Every row gives one point. Each copy is the shape, with its points in the same order, turned, moved and blurred by noise. Is it also mirrored, or only turned?

Shape (5 x 2):
[[ 0.6 -1.8]
 [-5.5  6.1]
 [ 5.2  2.0]
 [ 2.5 -4.8]
 [-2.4 -4.3]]
Copy 1:
[[ 1.6 -2.0]
 [ 4.1  7.7]
 [-4.3 -1.2]
 [ 1.5 -5.9]
 [ 5.7 -3.5]]
Copy 1 is: mirrored
Copy 2:
[[-2.6  2.4]
 [ 7.3  2.1]
 [-2.8 -3.5]
 [-6.2  2.9]
 [-2.8  6.3]]
Copy 2 is: only turned
Copy 3:
[[ 0.6 -1.3]
 [-4.2 -9.7]
 [ 4.6 -4.9]
 [ 2.0  2.4]
 [-3.3  0.7]]
Copy 3 is: mirrored

Shape (6 x 3):
[[-1.5  0.5 -1.3]
 [-5.2  1.1 -5.7]
 [ 0.5  1.4 -3.0]
 [-4.7 -5.6 -5.8]
 [ 6.9 -0.7  2.6]
 [ 5.1  0.4  7.8]]
Copy 1:
[[-1.0  0.1 -2.2]
 [-1.5  0.8 -9.1]
 [ 1.0  2.4 -1.9]
 [ 2.6 -3.8 -7.7]
 [ 1.9  0.0  6.5]
 [-1.8 -0.6  8.0]]
Copy 1 is: only turned
Copy 2 (6 x 3):
[[ 0.4 -0.5  1.4]
 [-3.8 -2.0  8.0]
 [ 1.5 -4.1  2.9]
 [ 1.0  1.8 10.6]
 [ 6.7 -2.2 -2.7]
 [ 4.6  0.2 -6.4]]
Copy 2 is: only turned

Shape:
[[ 2.8  1.2  0.0  1.6]
 [-2.6  1.1 -3.3 -1.1]
 [-6.0  0.5  0.4 -5.0]
 [-6.1  1.1  5.0 -4.6]
 [ 0.3  4.3 -5.4  0.9]
 [ 3.5  1.5 -4.6 -1.0]
 [-2.9 -6.7 -2.9  4.2]
 [ 1.3 -3.2 -3.9  7.6]
 [-8.6 -4.2  5.4  4.2]
 [ 3.2  3.5 -7.6  6.6]]
Copy 1, 10 rows:
[[ 1.0  4.1  0.2  0.1]
 [-3.2 -1.0  2.0 -0.2]
 [-0.2 -4.8  5.5 -3.2]
 [ 5.1 -6.6  5.0 -2.9]
 [-4.0  1.7  2.4  3.4]
 [-2.5  5.8  2.9 -1.7]
 [-2.6 -0.7 -5.7 -5.3]
 [-3.2  3.4 -7.4 -0.9]
 [ 4.2 -7.9 -5.1 -4.3]
 [-6.0  5.9 -3.0  4.9]]
Copy 1 is: only turned
Copy 2:
[[ 4.3 -1.3  1.7  1.0]
 [ 2.6 -3.1 -3.2 -3.1]
 [-2.7 -4.6 -1.8 -5.8]
 [-4.4 -3.2  2.1 -6.4]
 [ 7.7 -3.4 -2.4 -2.5]
 [ 6.1 -5.1 -1.5  1.8]
 [-0.1  3.5 -6.6  1.8]
 [ 5.5  4.5 -4.5  3.3]
 [-5.1  6.9 -1.3 -4.8]
 [12.1  0.6 -3.5  0.8]]
Copy 2 is: only turned

Shape, 10 rows:
[[ 0.8  0.8 -2.3 -0.9  3.6  0.2]
 [-2.2  4.3 11.1  1.4 -0.9 -3.8]
 [-2.7 -3.5  1.9  4.8 -2.3  1.1]
 [ 0.5  6.6 -0.4 -2.6  2.0 -8.0]
 [-5.3 -3.9 -8.3 -4.3  0.1  9.9]
 [ 1.1  1.5  4.3 -1.8  5.5 -0.4]
 [-4.1 -6.7  1.6 -4.0  3.7 -5.3]
 [ 4.6  0.7 -2.0 -2.7 -0.9 -5.1]
 [ 0.0  1.6 -4.2  0.3 -6.2 -8.6]
 [ 0.6 -0.8  1.3 -7.0  2.9 -1.6]]
Copy 1:
[[ 2.4  0.8  0.6  0.5 -1.3 -0.2]
 [-4.7 -3.5  1.0  8.9  5.5 -7.4]
 [ 0.3 -5.5 -5.6  1.9  1.4  0.2]
 [-3.0  5.9  4.7  0.8  5.5 -5.7]
 [ 2.2  1.0 -2.7 -0.5 -6.8 11.7]
 [ 1.3 -0.6  4.8  4.4 -1.7 -4.5]
 [ 8.0 -3.3  2.8  2.7  6.5  0.9]
 [-0.1  1.8  4.9 -3.8  4.2 -1.3]
 [-3.6  2.3 -0.8 -4.2  9.9 -0.5]
 [ 3.4 -1.1  7.0  1.9  0.9  0.4]]
Copy 1 is: only turned
Copy 2, 10 rows:
[[ -2.2  -4.3   2.1  -0.5  -1.1   3.3]
 [  0.7   9.1  -3.3   1.4   1.7   0.2]
 [ -0.8  -2.5  -0.9   5.3   3.0  -4.3]
 [ -0.9   1.3   0.0  -5.6   2.7   6.4]
 [  1.4 -15.5  -0.5   3.0  -8.2  -1.1]
 [ -3.5   2.0   2.2   1.7  -3.0   4.2]
 [ -9.5  -2.8  -4.2  -2.4   0.3  -2.0]
 [ -2.6  -0.6   5.1  -5.4   3.7   0.1]
 [  1.5  -2.1   0.0  -7.5   8.8  -1.4]
 [ -5.2  -0.6   0.9  -3.7  -5.1   0.4]]
Copy 2 is: only turned
Copy 3:
[[  4.0   1.5  -0.6  -2.1  -0.7  -3.4]
 [ -4.2   4.8   1.9   7.1  -5.0   3.7]
 [ -3.4  -1.4   1.1  -1.2   3.5   2.2]
 [  5.9  -0.6  -2.7   4.6  -7.7  -1.1]
 [ -1.4  -3.3   2.3 -13.6   0.8  -8.1]
 [  1.6   5.6   0.9   2.5  -1.8  -3.9]
 [ -1.9  -3.4   0.9   5.1   1.3  -8.4]
 [  7.5  -2.6   2.7   2.4  -2.0  -1.2]
 [  4.6  -8.8   0.1   2.2  -3.7   3.3]
 [  2.6   0.9   3.8   1.7  -3.4  -7.1]]
Copy 3 is: only turned
Copy 4:
[[ 1.8  2.8  4.6 -0.6 -1.2  1.6]
 [-5.0  2.1 -7.9 -4.4  2.8 -1.5]
 [-4.5 -0.2 -0.6  5.3 -2.5 -0.3]
 [ 5.7  1.9 -1.8 -4.2  5.1  4.1]
 [-5.2 -0.9 15.6  4.6 -0.3  2.0]
 [-0.5  6.3  1.0 -4.0 -0.3 -1.2]
 [ 0.0  8.0  1.7  5.9  5.7 -1.8]
 [ 6.9 -0.4  1.3  0.1  2.1 -1.5]
 [ 5.8 -4.8 -1.9  4.0  4.8  2.9]
 [ 1.5  4.7  4.7 -1.6  4.4 -2.9]]
Copy 4 is: only turned

Shape, 10 rows:
[[-7.6 -1.3 -6.5  3.4 -1.5 -5.6]
 [-1.3 -5.6 -8.3  2.0  0.2  0.9]
 [-5.2  3.1 -1.6 -5.7 -4.3  4.9]
 [-4.3  6.5 -5.4 -1.3 -4.1 -0.4]
 [-7.2  1.3 -3.9  3.8 -6.5 -0.2]
 [-1.1 -3.8  4.6 -4.1 -1.3 -3.8]
 [-5.7 -2.3 -1.6  3.3  2.5 -5.3]
 [ 3.9  2.8  4.0 -6.3  0.8  3.3]
 [ 4.1  4.6  4.0  0.4  1.1  3.4]
 [ 1.2  3.8  3.2 -4.8 -5.5 -2.1]]
Copy 1, 10 rows:
[[  0.8   0.3  -9.5   4.1   8.3   0.3]
 [  4.9  -2.9  -6.9   3.6  -0.6   0.0]
 [ -9.1   0.7  -4.8   4.7  -3.1  -1.5]
 [ -7.8  -2.5  -5.2   2.1   3.3  -3.1]
 [ -3.5   2.4 -10.5   0.4   3.6  -1.8]
 [ -3.8   4.3  -1.3   0.8  -0.1   9.2]
 [  2.2   3.7  -3.5   2.7   6.3   2.9]
 [ -6.3   0.3   3.9  -0.6  -4.7   2.8]
 [ -3.8   2.5   4.4  -3.6  -2.8  -0.7]
 [ -9.3   0.2  -1.2  -2.5  -0.7   4.8]]
Copy 1 is: mirrored
Copy 2:
[[-8.7  4.4  1.1 -4.7  3.5  2.7]
 [-8.0  2.6 -3.2  1.5 -3.2  0.1]
 [-0.7 -6.1  0.4 -7.4 -2.7 -2.5]
 [-2.4  1.2  4.2 -8.3 -2.0 -1.9]
 [-7.2 -1.3  5.7 -4.7  1.1  0.8]
 [ 3.0 -1.9 -2.6 -1.2  0.9  7.5]
 [-3.9  3.7 -1.9 -1.0  6.2  2.8]
 [ 8.8 -3.1 -1.5 -0.6 -3.8 -1.2]
 [ 7.2 -0.7  2.5  2.4 -0.6 -3.0]
 [ 5.6 -1.8  3.4 -4.7 -3.0  3.9]]
Copy 2 is: mirrored
Copy 3:
[[ 2.0  1.4  0.7 -5.4  8.2  7.2]
 [ 4.2  7.5  2.2 -1.1  5.8  0.6]
 [-2.9  1.4  8.8  2.5 -1.5  6.8]
 [ 2.8 -0.7  4.7 -1.1 -1.1  9.7]
 [-0.2  1.3  5.0 -7.6  2.0  6.6]
 [-7.1 -0.7 -2.0  2.7  2.5  0.9]
 [ 0.4 -2.2 -0.6 -2.6  8.6  2.4]
 [-2.3 -2.0  2.4  8.2 -4.7 -0.4]
 [ 1.3 -4.4  2.6  3.3 -4.8 -2.8]
 [-4.2 -2.0 -0.7  2.4 -5.0  5.2]]
Copy 3 is: only turned

Shape (11 x 8):
[[ 2.0  2.7 -2.7  4.8 -4.9 -1.8 -4.7 -5.9]
 [-5.5 -5.2  0.8 -4.5  4.8 -6.2  0.1  3.8]
 [-5.6  7.6  1.8 -1.4 -3.2 -4.3 -2.5 -2.6]
 [-5.5 -1.4 -3.9  4.1 -3.3  5.0  5.4  1.3]
 [ 2.2 -0.8 -0.2 -6.8 -6.6  2.1 -3.9  2.5]
 [ 0.2  6.6  0.0  7.2  2.6  5.6 -5.2  6.3]
 [ 3.9  2.3 -4.5  2.1 -6.4 -2.0  2.2 -1.9]
 [ 3.7 -5.6 -1.5 -5.7  4.5  3.0 -5.7 -6.4]
 [-3.0 -0.5  5.1 -0.6 -1.4  1.6 -1.6  4.3]
 [ 0.7 -1.9  3.5 -1.2 -1.5 -4.6  0.5 -2.1]
 [ 4.3 -3.9  5.2 -6.6  5.9 -1.4  5.4 -4.1]]
Copy 1:
[[-4.5 -5.7 -0.6 -1.3 -5.2 -1.4  1.2 -0.9]
 [ 1.9  5.0 -0.3  4.3  9.2 -0.5 -5.2 -4.7]
 [-4.7  0.7  3.5 -0.1  0.7  0.4  5.7 -8.1]
 [ 2.4  2.8  1.3 -2.2  2.8 -6.6  5.0  6.2]
 [-5.7 -0.5 -5.8  7.1  2.6 -5.9  4.6 -1.3]
 [ 7.3  1.5 -7.7 -3.2 -5.2 -0.7  7.6 -4.2]
 [-1.2 -7.5  1.0  1.2 -1.3 -1.9  3.6  4.1]
 [-3.3  2.3 -3.1  7.4 -4.6 -8.6 -6.8 -2.8]
 [-0.5  6.1 -5.1  2.4  2.4 -0.5  3.4 -1.8]
 [-4.4  1.3  0.1  4.8  0.7  1.3 -0.9 -0.7]
 [-0.2  5.3  3.8 13.2 -0.8 -0.7 -3.7  0.2]]
Copy 1 is: only turned
Copy 2 (11 x 8):
[[-0.5  1.2 -0.6  3.6  2.9  8.8 -6.8  2.8]
 [ 5.8 -3.2  5.5 -6.4 -2.1 -4.3  0.6  6.1]
 [ 5.5 -0.1 -2.3  2.5 -6.4  2.7 -8.6  6.4]
 [-1.1  9.9 -0.4 -4.2 -0.3 -1.9 -3.8 -0.9]
 [ 2.9  0.5 -7.0  0.4  3.8  0.4  2.3  7.8]
 [-3.1 -3.9 -8.2 -4.8 -0.3  1.3 -7.3 -5.0]
 [ 2.3  4.1 -0.6  4.7  6.3  1.6 -6.2  2.7]
 [ 0.1 -3.6  1.9  3.4  0.3  4.8  9.1  1.6]
 [-1.6 -1.0 -3.6 -4.4 -2.3 -2.7 -2.3  6.2]
 [ 0.3 -1.5  2.7  2.1  0.4 -1.1 -3.0  7.6]
 [-0.2 -3.3  5.7  6.6 -1.4 -7.5  4.3  3.9]]
Copy 2 is: mirrored
Copy 3 (11 x 8):
[[ -2.1   0.5  -3.6   0.2   3.1  -4.3  -1.4   8.9]
 [  2.5  -2.7   1.2   5.2  -1.5   3.4   5.8  -7.1]
 [ -0.5   2.5  -1.0   8.1   5.6  -3.5  -3.8  -0.3]
 [ -8.5   2.3   1.4   4.7  -4.5   6.5  -1.6   3.0]
 [ -1.8  -6.8  -0.7  -0.3   5.8   3.9  -5.2   0.0]
 [-10.3   5.3   7.1  -2.1   6.3  -2.0   1.5   0.8]
 [ -5.2   0.4  -7.8   0.1   1.2   0.5  -2.6   3.8]
 [  8.1  -1.2   1.9  -4.9   2.9   6.1   2.1   4.4]
 [ -3.9  -2.4   5.7   2.0   0.2   0.1  -2.2  -3.9]
 [  2.2  -1.5  -2.2   1.2  -1.7  -1.9  -1.4  -1.7]
 [  8.0   2.8  -1.6  -4.2  -3.4   4.1  -1.0  -6.3]]
Copy 3 is: only turned
Copy 4:
[[ 8.7  1.4  3.8 -1.9  0.2  2.4 -2.9  1.8]
 [-9.3 -5.6 -3.0  1.3 -4.9  1.7  2.2 -1.3]
 [ 1.8  1.5  2.1  3.2 -5.8  2.6 -9.3 -2.7]
 [-3.7 -3.7 11.2 -4.7  0.2 -3.1 -2.5 -1.3]
 [ 0.5 -0.3  1.5  7.6  1.6 -5.7 -1.5  2.7]
 [-5.0  9.0  9.1 -1.1 -0.6  4.6 -2.2  6.8]
 [ 6.4  1.7  6.4 -0.3 -3.7 -3.9 -0.2 -0.3]
 [ 0.0 -0.6 -7.1 -3.4  5.7 -4.5  0.1  6.4]
 [-5.3  0.5  4.3  3.8  2.5  1.6 -1.6 -0.7]
 [ 0.8 -0.8  0.0  1.2 -0.4  0.1  1.1 -3.7]
 [-4.6  2.1 -7.1 -2.5  0.9 -6.1  3.6 -7.0]]
Copy 4 is: only turned
